Each row of a before or after table is a point. The points were changed in one or more steps. Then noise was added and the rows were shuffled. The steps act on how far a point lies along the listed directions, d1 being the first. Name the steps. A step turns or swaps two directions, mirrors them in a line or flattens them onto one, adds a multiple of one to another, or multiplies one. Angles are multiples of 10 degrees, from the lower direction toward the higher: turns from -170 to 170, lines from 10 to 170 but not 90. Use the fewest steps. Two steps may share a direction if one is a turn and the other turns, adds or multiplies; they go together, in the order done. Otherwise the lowest direction goes first.

Directions:
(1): -33  42
(2): 42 33
Before:
0: -30   8
1:  15 -20
2:  25 -19
3: -39  30
4:  16 -16
5: -19 -10
6: -92 124
7:  58   9
8:  52  22
9: -21   9
10:  -9 -18
11:  50   4
12:  -6 -19
13:  13  17
After:
0: -31   4
1:  20  -8
2: -22  -2
3: -25  -1
4:   2  20
5:  27 -15
6: -34  45
7: -34  37
8:  49  -6
9: 152  27
10: -23  52
11:  -5 -20
12: -10 -17
13:   8 -21
Steps: mirror d1 and d2 in the line at 60 degrees

Directions:
(1):  14  53 -23 -17 -39 -58
(2):  59 -56  20   0  -7 -40
(3):  36  21 -25 -28  75  -3
Before (12 x 6):
0:   19   17  -11   -9   27  -26
1:  -13    0  -16  -27   -9  -26
2:   10   15    1  -11   16   -1
3:  -32   19    0    5   16   20
4:    3  -18    5   11   20    8
5:   -8   25   -2  -20   31   -4
6:  -47   70    3    7   15   41
7:   16   22  -24  -33   12  -11
8:  -16   35   -7    1   11    3
9:   45   24  -25  -15   17   -4
10:  -45 -158   51   72   94  146
11:  -60   -8    8   24  -76   14
After (12 x 6):
0:   -8  -17    8    3   52   20
1:  143 -188   41   25   83  -36
2:  -32    5  -14  -19   -9   -6
3:   14   13    5   -4   14    4
4:  -47  -24    6   23  -48   17
5:   24   34  -25  -16   12    9
6:  -13   22  -12   -5   17   -5
7:   -2   24  -26  -33   21    7
8:  -13   11   18   10   84   67
9:  -14   14    1    2   39   28
10:   16  -19    2    6    9  -13
11:   -3   14    3  -16   46    8
Steps: turn d1 and d2 by -60 degrees; add -0.7 times d1 to d3

Directions:
(1):  14  36  23 -88  13  37 -50 -16   7 -19  22  49
(2):  10  -1 -39 -56  23 -23 100 -15  19  -7 -19  26
(3):  14 -34 -68 -34 -23  42 -17   3 -56 -42 -22 -48
(4):  44 -30   1  -4  78  -5  -9 -54 -26  48  36 -35
Before, 11 rows:
0:   15   -5   22  -44   37   23  -24  -22   11   10   41    6
1:  -36   13    6   63  -42   12  -95   18    7   -3   13  -28
2:   10   -7   13   -1   51  -15   -4  -21   14   43   12    5
3:   20    7   35  -29   -4   31  -19    4   18  -17   -7    7
4:  -11    0  -11   38  -24  -27   48    8   14   10  -19    6
5:    9  -75 -109  -20  -40   32   21  -16  -73  -33  -56  -91
6:  -16   18  -29  -55    7   19   10    7   -1  -16    1   -5
7:   25  -53  -43    7   19   16  -41  -13  -99   -3   20  -90
8:   19  -25  -78  -51   -4   27   -1  -24  -42  -36  -19  -40
9:  -23    6   -3   84  -27  -22   -1   21    6   13   -1  -29
10:   -7   30   42  -57   11   16  -55   17   22  -38   -3   41
After:
0:  -30   11   30  136  -47    3  -91   37  -16   20   20  -52
1:  -37    9    8   68  -56   19 -119   22   -1   -8   11  -31
2:    2   30  -11 -124   39   -7   51   -1   40  -51  -25   63
3:   19  -24  -80  -58    0   21   12  -26  -35  -37  -23  -36
4:    9   -1   20    3   56  -23    4  -18   23   48   14   12
5:   -8   19  -48  -77   18   14   51    2    6  -18   -5    6
6:   -1  -75  -78   28  -54   45  -56   -4  -85  -26  -43 -109
7:   16  -47  -15   34   14   16  -75   -2  -94    7   32  -91
8:  -18    3    8   70  -39   -9  -21   17   -3    9   -9  -12
9:   27    5   11  -65    9   18   33   -2   27  -24  -17   19
10:   19    0    0  -78   58    1   51  -33   32    9   35   29
Steps: add 1.5 times d1 to d2; add -0.3 times d4 to d3

Directions:
(1):  -3  -2 -28 -74 -13  32  11  -1 -38  46  85  10 -22   3  -9 -65  27 -26  -8 -65
(2):  25 -18  24 -24  -4  35  72   3 -47  32 -13  45   1  25  53   4 -27  87  52  25
(3):  -35    4   44   13   -2  -32   44   11   16   14   71   17   -9   -3 -109   11  -26   44  -24   38
(4):  71  10 -37   3  34 -25 -12 -37  62  49  59  12  33  12  30 -23 -30 -25  13  70
(5): -16 -61 -12  24  76 -46  38  22 -19  21 -20  10  67 -27  12 -34 -40  -1 -49 -52
(6):  57  48  32  -8  54  37  16  30 -19   5   6 -94  47 -38 -23  -3  51  30   5   5
Before (13 x 20):
0:  -2 -28 -15 -13  -4 -19  -9 -32  14   3   1  46   0  27  52  -4 -16 -24  -1  -8
1: -11  18 -19  -2  19 -40 -17  10  43  31 106 -20   6  -3 -86 -17  -5 -36 -56  22
2:  16 -26 -43   6  -9 -25   3 -14  18   8 -19  47   3  29  62  -8 -49 -30  32  16
3:  33   0 -27 -16 -19  25 -39 -41  13  14   4  22 -14  19  48   6  14 -19  42  19
4:  -7  -8  -9 -11 -32  -9 -29  -6   4  -9 -18  37 -33  37  32  14 -15  -5   2  30
5: -53  -3 -14  -3 -24 -17 -11 -11   7   2  10  19 -19  -8 -34  13 -16 -31 -25 -26
6:   1   3  -7 -13  10 -22  -7 -36  12  35  94  -2 -19   1 -59 -27  -2 -25 -35   1
7: -30  26 -16   5 -10 -29 -50   1  64   0  87 -29 -20   3 -90  -6  10 -61 -43   8
8: -17   4   2   2 -24 -12   0  -9  19  -7  30  42 -28  24 -32  18  -5   0  13  24
9:  16 -20 -29 -23 -26  26  -4  -3   0  14   7  29 -12  20  43 -16   2  17  20   1
10: -10  14  -2   5  22 -31 -17  -1  20  -9  47 -39  14 -31 -85  -8  23 -38 -49 -17
11: -34   8 -23 -28  -7 -14 -27  -3  28  17  84  -7  -4  -3 -85 -40  22 -40 -29 -23
12:  -3  25   8   3  -5  -5   0  10  12   4  18  -1 -12   0 -14   8 -10   9   7  33
After:
0:  -18   -1   19   -2   21  -41   26  -23   11   45  127    1  -12   -9 -126  -25  -14    7  -56   14
1:   52  -25   17   10  143  -48   67   16    4   56   52  -38  124  -38   -9  -43  -20   26  -50   -6
2:  -62   -7    1   23   18  -59  -13   21   49    4   91  -17    5  -11 -125  -13  -12  -43  -78  -16
3:   32  -40  -21   -2   53  -11   41   14    3   48   36    8   58   -9   13  -44  -23   36  -15    1
4:  -41   35   -6  -12  -74   -1  -55  -26   25  -41   37   -8  -70    5  -81   24   40  -48  -13   -2
5:   80  -23    4   35  158  -70   98   37   23   78   66  -40  150  -45  -37  -52  -69   33  -30   44
6:  -29    4    7    9   -6  -22    9   11   10    4   21   23  -14    1  -25    6  -27   13   -7   27
7:  -23  -16   -7    7   74   -2   18   40  -50    3  -47  -63   73  -65   -5  -15   12  -20  -56 -101
8:   36  -41  -18   17   79  -57   30  -28   43   78   80   41   68  -10  -22  -31  -57   10  -16   43
9:  -18  -42   12   25   85  -45   57   38  -24   11    4    3   66  -32  -36  -19  -21   19  -45  -43
10:  -51   -1  -12  -26    4  -15  -12   10   10   15   73   -9    4  -13 -100  -42   22  -31  -41  -44
11:   22  -51    0   19  124  -52   42   44  -26   33  -22  -22  103  -29   19  -38  -40   22  -65  -24
12:  -42   28   18    0  -13  -51    3   11   55   29  153   -3  -25    5 -164    3  -15   -5  -62   55
Steps: multiply d4 by 3; turn d3 and d4 by -50 degrees; multiply d6 by 3; turn d5 and d6 by 120 degrees

Directions:
(1):  19  42  28  23  37 -50 -61   1 -35   3  13  35  76  32   7   5 -19   2 -32 -54  13   2  29 -66   9  20 -13 -12 -32  28   3  44 -67 -24  77  49  -9 -34 -32  12  57 -64  28  34   0 -18  45  63 -64  52  -9  10 -91 -33 -25   9 -54   9  33 -26 -13  45  39  37
(2): -69  11  54   6 -34  37  14  18 -46 -68  -5  29 -12  60  24  -5   0 -48  34   7  46 -18 -62  58  83  47  -3 -54 -60 -14  -5   6 -58  54   5 -11  -9 -11  64 -12 -61  25  22  17  39  21 -13 -21   8  13 -41  25 -86 -32   1 -25  50 -25 -44  38 -28  58  -3  18
(3):   6  35 -23 101  -7 -20  33   7  77 -43 -36  -4  20  -1   9  12  -4  39  45 -46 -21 -22   5 110   8 -24 -71 -28   3 -54  19 -61 -66   8  47  12  27 -31 -42 -71 -14 -20 -14 -20 -20  28  -6 -19 -18   1 -22  11  32  -9 -31  50 -27  29  78  56 -24 -21  30 -35
Before:
0:  -42   -4   15  -32  -43   23  -23  -23  -29  -19    5   27  -30   10   -5  -25  -23  -57  -36   17   26    6   23  -37   27   42   29  -14  -25    4  -31   61    2   39    4   19    1    5   40   39    2   16   16   17   30  -29   29    9    3    7  -44   20  -51   -1   17  -17  -28  -12  -55  -13    1   43    2   24
1:  -20   56   28   28   35  -48  -52  -10  -49    9   16   36   77   76   41   10  -16  -29  -29  -23   41  -31   38  -62   28    8   -5  -40  -35   35  -18   70  -88   23   80   74  -10  -61  -19   10   51  -55   28   38   20   -8   59   54  -59   64  -22   -2 -105  -33  -42   25   -3    3   27   -7   14   77   43   50
2: -100   96   56  164  -64   -2   38   39   63 -145  -38   43   34   75   39    9    5   -3  134  -80    3  -65  -44  202  116   26 -109 -102  -70  -88    7  -83 -166   67   92   18   13  -46   -4  -83  -57  -10   35  -16   34   63   13  -27  -25   31  -72   75 -101  -68  -46   42    4    8   80  106  -68    9   46  -17
3:  -42   -2  -20   54  -37   15   65   22   88  -32  -27  -22  -46  -17    1   -5   24   13   18   -3    5  -20   -6  129    5  -29  -45  -10   25  -56   21  -45  -26   32  -26   -7   19   -2   45  -46  -62   20  -15  -17  -34   25    1  -38   32  -35  -14   24   67   38   -6   14   12   22   34   50  -27  -49   25  -42
4:  -33   39   27   64   23  -15  -16   23  -12  -24   -4   19   86   58   36  -19  -10   10   -3  -53   22    4    4    9   15    3  -46  -27  -48   23    9   10 -110   -1   72   44    0  -47  -14  -36    5  -41   21   26   16    3   35   30  -55   35  -48    3 -104  -32  -23    3  -67   -7   30    4  -15   34   43   38
5:  -39  -35  -39  -46  -10   53   85   23   25    3  -37  -34  -65  -17   -1  -37   11   -8    5   50  -47   -4  -25   91   -2  -24  -13   10   40  -39   -4  -31   61   20  -97  -29   14   60   37   -5  -53   78   13  -32   14    2  -31  -62   68  -35   16   -9   62   59   26   -6   48  -30  -32   13   17  -42  -27   -6
6:  -52   -1   65  -58    0   18  -13    7  -88  -42   28   15    2   72   -1  -24  -15  -58    9   24   51   -1  -50  -41   43   52   53  -25  -46   18   -5   30   -3   45  -60  -18  -18  -12   76   35   -6   46   -1   40   38    0   14   -2   -5   23  -27    3 -103  -12   20  -25   30  -30  -71  -20  -10   54    8   47
7:   32  -14  -16  -85   17   15   21    7   -3   61   34  -31  -25  -34  -10   -6   17   -1  -37   29   16   18   20  -88  -63  -32   41   24   48   15  -30   35   82  -14  -44  -31   -6   58   22   53   18    9  -15   21  -35  -19  -19   -1   16  -12    8  -36   56   47   50  -23   35  -11  -30  -38   26  -17  -37   -8
8:  -46  -45   29  -94  -24   92   25    9  -60  -27   19   31  -67   38   -8  -37   11  -60   -5   57   50    5  -51  -34   44   43   55    9  -15   20   -4   76   18   14  -68  -61  -32   41   63   39  -33   46   16   -8   28    3   -8    0   65   -1    0  -13  -50  -17   50  -52   68  -27  -81  -14    7   84  -51   14
9:   15  -29    3  -73   13    3  -49  -17  -29   56   36  -25  -31    9    6  -32    1  -43  -68   38   11    6   -4 -137  -13   12   34   44   24   56  -31   44   44   -8  -41  -15  -16   -1   33   79   49   19   27   10   27  -37   -4   29   12   21   14   -2  -28  -14   16  -20    4  -42  -20  -48    7   28   10   26
After (10 x 64):
0:  -16   23   23   14   18  -40  -29   13    6    2   17   15   35   12   -2   -4   -1   -2  -53  -40   27    6   32  -20   -4    2  -14    4   -4   16   15   44  -58   -4   31   39   -5  -24   24   15   23  -48   24   32  -27  -16   58   49  -33   27   -4   26  -44   16  -15   -5  -40   16   28  -20  -21    7   51   24
1:  -13   44   19    7   58  -39  -31   26  -44    2  -21   28   79   43   16  -27  -26   -4  -48  -56  -19    1   26  -18   23   16  -42  -21  -21   12    5   50  -74  -22   52   61   -6   -2  -25   14   48  -47   64   30   21  -29   51   58  -59   69   -3   13 -114   -7  -17   12  -52  -16   33  -30  -13   48   45   59
2:   50   -4  -31    0   38   -6  -21   -9   23   21    5   22   24   -1  -23  -15  -10   29  -32  -31   -4    9   45  -62  -40  -14   -9   39   30   13   20   53  -22  -54   26   -5   -7    6  -72   10   74  -51    3  -18  -36  -11   37   60   -3   29   22  -25    6  -12    1   21  -44   30   54  -31   12   36    7   -4
3:    4   -6  -36   -1  -35   -4   -2  -31   47    2  -11   -8  -29  -41  -18  -20  -20   -6  -34    3  -16    3   61  -11  -25   -2    3   13   27  -11  -15   21   29   12    0   21   25    9  -11   15   21    3   -6  -13   -5  -20   25   -1    5  -20  -25    6   48   27    7   19  -56    8   -5  -13    8  -18    1  -10
4:  -20   37   34   -9    6    3   21   29  -16  -31   13   13   16   36   24    4    6  -20    5  -20   55  -11  -20   -7   31   10  -11  -56  -26  -19  -27   27  -53   31   37   -8   -3   10   39    0  -20  -18   10   43  -12    7  -10    4  -24   34  -50    2  -58   -8   20   -6   35   -8   -1   19  -21   51    2   11
5:   -9  -52  -50   -8   -5   37   53    4   57   37   -8  -51  -24  -38   -2  -23   16   23   -2   34  -29   22    5   22  -70  -60    6   47   54   13   -4  -41   54   -9  -61  -27   15   24   -1  -25  -25   43  -25  -29  -11   -2  -23  -42   42  -55    3  -34   90   48   29  -11  -17  -13  -13   -4   35  -70  -21  -17
6:   52    3  -30   -9   37  -39   -2  -16   28   34   15  -38   25  -20  -28  -13  -15   38   -7  -12  -30   12   37  -50  -75  -32   13   33   45    0   13  -25   49  -31  -51    1   12  -13  -30    6   64   10  -46   -6  -26   -7   24    7  -16   -1   23  -30   50   36    3   38  -48   25   36  -41   16  -51   25  -12
7:   -7  -10   -6    5  -18   10    0   -2   32    0    1  -30  -41   20   22  -31    4  -27  -13   19    5  -18  -28  -11   20    1  -20    2   14    3  -17  -19   -5   24  -25  -25    6  -21   29   11   -4   30   10  -15   22   -1  -28  -11   17   10  -10   13    0  -23    3    6   15  -30   20   18  -16   12   23   -4
8:   -7  -39  -66  -14  -18   26   63  -28   57   46   -4  -55  -66  -31    6   -1   17    0    9   78  -23  -28   24   25  -49  -68   27   24   71  -14  -20  -32   86   31  -76  -13   19   16   -1   -4  -23   58  -53  -48  -10   12  -22  -60   61  -50   26  -39  143   62    8   31   70    5   -9   21   62  -60  -30  -34
9:   48    8  -49   -1   14  -39  -15  -24   78   72   25  -35    9  -77  -31    1   16   53    2  -21  -82    9   84  -62  -96  -60    0   72   79    7   -7  -25   91  -67   -8   14    0   36  -84   48   90  -21   -9  -36  -33  -27   41   25    5  -19   63    1   88   28    4   21  -53   23   63  -51   32 -113   -1  -18
Steps: turn d1 and d2 by -170 degrees; multiply d3 by 0
